Rows are points. Each copy is the shape, with its points in the same order, turned, moved and blurred by noise. Say if it was mirrored as well.

Shape (7 x 3)
[[ 0.61 -0.27 -0.27]
 [ 0.07  0.34 -0.12]
 [ 0.03 -0.29  0.04]
 [-0.21  0.49 -0.06]
 [ 0.17 -0.42 -0.23]
 [ 0.02 -0.95  0.05]
 [-0.40 -0.23  0.65]]
Copy 1 (7 x 3)
[[ 0.72  0.29 -0.44]
 [-0.10  0.14 -0.52]
 [ 0.30  0.00 -0.04]
 [-0.37  0.01 -0.51]
 [ 0.57 -0.05 -0.22]
 [ 0.78 -0.22  0.37]
 [-0.21 -0.01  0.50]]
Copy 1 is: only turned
Copy 2 (7 x 3)
[[-0.06 -0.68  0.28]
 [-0.26  0.10  0.25]
 [ 0.22 -0.27 -0.02]
 [-0.30  0.35  0.06]
 [ 0.13 -0.51 -0.08]
 [ 0.68 -0.56 -0.29]
 [ 0.70  0.51 -0.05]]
Copy 2 is: mirrored

Shape (8 x 4)
[[-0.78 -0.19 -0.18  0.55]
 [ 0.07  0.33 -0.28  0.26]
 [ 0.16 -0.40 -0.19  0.07]
 [ 0.11  0.17 -0.13 -0.41]
 [-0.28  0.29  0.31  0.10]
 [ 0.01 -0.74 -0.22  0.53]
 [ 0.20  0.32  0.83 -0.43]
 [-0.10 -0.25 -0.12 -0.59]]
Copy 1 (8 x 4)
[[-0.33 -0.22 -0.56  0.71]
 [ 0.31  0.31 -0.47 -0.01]
 [ 0.26  0.10  0.18  0.32]
 [ 0.04  0.18  0.02 -0.34]
 [-0.42  0.34 -0.22  0.04]
 [ 0.48  0.03  0.08  0.82]
 [-0.59  0.90  0.41 -0.20]
 [-0.09 -0.22  0.36 -0.21]]
Copy 1 is: only turned
Copy 2 (8 x 4)
[[-0.45  0.23 -0.78 -0.39]
 [-0.29 -0.14 -0.37  0.46]
 [ 0.34 -0.06 -0.27  0.02]
 [-0.15 -0.53  0.15  0.18]
 [-0.54  0.11  0.08  0.00]
 [ 0.46  0.37 -0.52 -0.15]
 [-0.35 -0.08  0.95  0.00]
 [ 0.11 -0.63  0.16 -0.25]]
Copy 2 is: mirrored

Shape (9 x 6)
[[ 0.41 -0.67 -0.34  0.07 -0.28  0.00]
 [-0.43 -0.19 -0.58  0.24 -0.37 -0.30]
 [ 0.62  0.66  0.22 -0.09  0.60 -0.08]
 [-0.08  0.23 -0.27  0.12  0.47 -0.83]
 [ 0.48 -0.37  0.02 -0.36 -0.14 -0.01]
 [-0.15 -0.49 -0.35  0.34 -0.21  0.01]
 [ 0.60  0.08 -0.21 -0.26  0.70  0.04]
 [ 0.37  0.11 -0.18 -0.64  0.07  0.43]
 [ 0.03 -0.03 -0.75  0.29 -0.34 -0.41]]
Copy 1 (9 x 6)
[[-0.11 -0.52  0.12 -0.74 -0.12 -0.18]
 [-0.64 -0.09  0.01 -0.53 -0.63  0.20]
 [ 0.23 -0.07 -0.54  0.58  0.39 -0.30]
 [-0.01  0.00 -0.85  0.04 -0.43  0.11]
 [ 0.20 -0.13  0.13 -0.42  0.24 -0.10]
 [-0.53 -0.18  0.14 -0.58 -0.37 -0.16]
 [ 0.10 -0.34 -0.62 -0.11  0.65 -0.18]
 [-0.14  0.05 -0.01 -0.17  0.74  0.14]
 [-0.46 -0.45 -0.01 -0.22 -0.60  0.41]]
Copy 1 is: only turned
Copy 2 (9 x 6)
[[-0.40  0.01 -0.14 -0.67 -0.27  0.13]
 [-0.41  0.37 -0.38  0.19 -0.17  0.30]
 [ 0.19 -0.21  0.36 -0.15  1.04 -0.18]
 [-0.69 -0.08  0.36  0.47  0.54  0.24]
 [-0.11  0.03  0.17 -0.54 -0.02 -0.41]
 [-0.29  0.08 -0.24 -0.16 -0.31  0.37]
 [-0.20 -0.64  0.12 -0.32  0.62 -0.27]
 [ 0.10 -0.20 -0.31 -0.40  0.32 -0.70]
 [-0.60  0.44 -0.35 -0.11  0.19  0.37]]
Copy 2 is: mirrored
Copy 3 (9 x 6)
[[-0.76 -0.31  0.27  0.06 -0.12  0.44]
 [-0.03 -0.13  0.73 -0.29 -0.13 -0.13]
 [ 0.20  0.12 -1.17  0.10  0.06  0.08]
 [ 0.28 -0.12 -0.31  0.16 -0.27 -0.66]
 [-0.62 -0.06 -0.24 -0.17 -0.19  0.40]
 [-0.17 -0.04  0.55  0.11 -0.04  0.27]
 [-0.40 -0.04 -0.69  0.16  0.35 -0.07]
 [-0.57  0.17 -0.48 -0.49  0.41  0.30]
 [-0.02 -0.54  0.37 -0.24 -0.11 -0.22]]
Copy 3 is: mirrored

Shape (9 x 6)
[[ 0.47  0.14 -0.37 -0.59  0.13  0.65]
 [ 0.09  0.37  0.29  0.05  0.15  0.26]
 [-0.56  0.55 -0.02 -0.08  0.43  0.29]
 [-0.28 -0.11  0.54  0.40  0.53 -0.24]
 [ 0.09 -0.15 -0.38  0.42  0.03 -0.27]
 [ 0.19 -0.24 -0.72 -0.04 -0.02  0.74]
 [-0.47  0.08 -0.08 -0.35 -0.12  0.14]
 [-0.24  0.06  0.34 -0.08  0.20  0.11]
 [-0.66  0.21  0.88 -0.05 -0.54  0.21]]
Copy 1 (9 x 6)
[[-0.68 -0.68 -0.64 -0.27 -0.15 -0.41]
 [-0.32  0.01  0.06 -0.23 -0.14 -0.35]
 [-0.26  0.48 -0.44 -0.48 -0.21 -0.41]
 [-0.27  0.66  0.17  0.27 -0.05  0.15]
 [ 0.36 -0.12 -0.30  0.29  0.05 -0.04]
 [-0.12 -0.65 -0.83  0.11 -0.58 -0.43]
 [-0.06 -0.04 -0.35 -0.60 -0.36  0.14]
 [-0.30  0.22 -0.02 -0.19 -0.21  0.08]
 [-0.05  0.22  0.64 -0.80 -0.67  0.10]]
Copy 1 is: mirrored
Copy 2 (9 x 6)
[[-0.42 -0.52 -0.20 -0.51  0.10  0.54]
 [-0.22 -0.11  0.35 -0.37  0.05 -0.23]
 [-0.20 -0.33  0.81 -0.01  0.44  0.07]
 [-0.01  0.64  0.37  0.13  0.28 -0.50]
 [ 0.59  0.08 -0.14  0.06 -0.17 -0.01]
 [ 0.06 -0.17 -0.01 -0.45 -0.19  0.89]
 [-0.33 -0.29  0.37  0.31 -0.10  0.12]
 [-0.35  0.10  0.35  0.00  0.06 -0.16]
 [-0.69  0.04  0.90  0.20 -0.70 -0.48]]
Copy 2 is: mirrored
Copy 3 (9 x 6)
[[-0.38  0.00  0.45 -0.60  0.56 -0.21]
 [-0.21  0.20 -0.02  0.26  0.23 -0.45]
 [-0.64  0.65 -0.24  0.12  0.04 -0.08]
 [ 0.34  0.68 -0.07  0.60 -0.27 -0.25]
 [ 0.36 -0.12 -0.12  0.11 -0.09  0.31]
 [-0.34 -0.17  0.65 -0.26  0.31  0.45]
 [-0.50  0.21  0.07 -0.17 -0.39 -0.17]
 [-0.16  0.41  0.10  0.19 -0.19 -0.39]
 [-0.64  0.08  0.09  0.65 -0.72 -0.82]]
Copy 3 is: mirrored
